Rows are points. Two turns around zero, p and q, are shown by what they do to some points. Where does a point land after both, in the order given? Backwards means that the second turn is done in reverse. Each puzzle has new turns, and all numbers are rounded.
In the rows, 128 means zero.

Turn p:
[144 102] => [102 112]
[121 125] => [125 135]
[133 100] => [100 123]
[134 211] => [211 122]
[108 102] => [102 148]
Turn q:
[86 95] => [ 75 119]
[155  95] => [136  86]
[126 179] => [151 174]
[146 143] => [151 132]
Where do these land?
q, then p: [112  78] => [ 92 166]
p, then q: [173  93] => [ 76 105]
q, then p: [139 154] => [146 106]
q, then p backwards: [ 98 147] => [ 97 111]
p, then q: [118 169] => [169 117]

Turn p:
[121 156 165 137] => [110  94 100 126]
[154  99 154 177] => [133 148  81 172]
[ 88 107 100  90] => [125 126 193 130]
[ 80 116  77  76] => [136 124 214 113]
[169 135 145 125] => [112 149  96 112]
[156 154 126 163] => [153 128  85 116]
Turn q:
[101 134 119 110] => [141 104 139 111]
[219 132 180 149] => [ 79 218 135 158]
[142 164  93  91] => [ 89  93 164 123]
[ 96 136 134 126] => [157 116 138 122]
[100  85 121 117] => [146 115  94  93]
[109 117 122 176] => [157 124  97 160]
Where do these land?
q, then p: [158 143  77 101] => [120 106 167 177]
p, then q: [123 113  96 115] => [127 157 152 131]
p, then q: [ 96 105 192 149] => [171 111  71 156]
q, then p: [103 133 162 184] => [159 149  72 107]
q, then p: [122 177 101  96] => [ 87 125 127 178]
q, then p: [164  97 139 122] => [142  98 153 101]
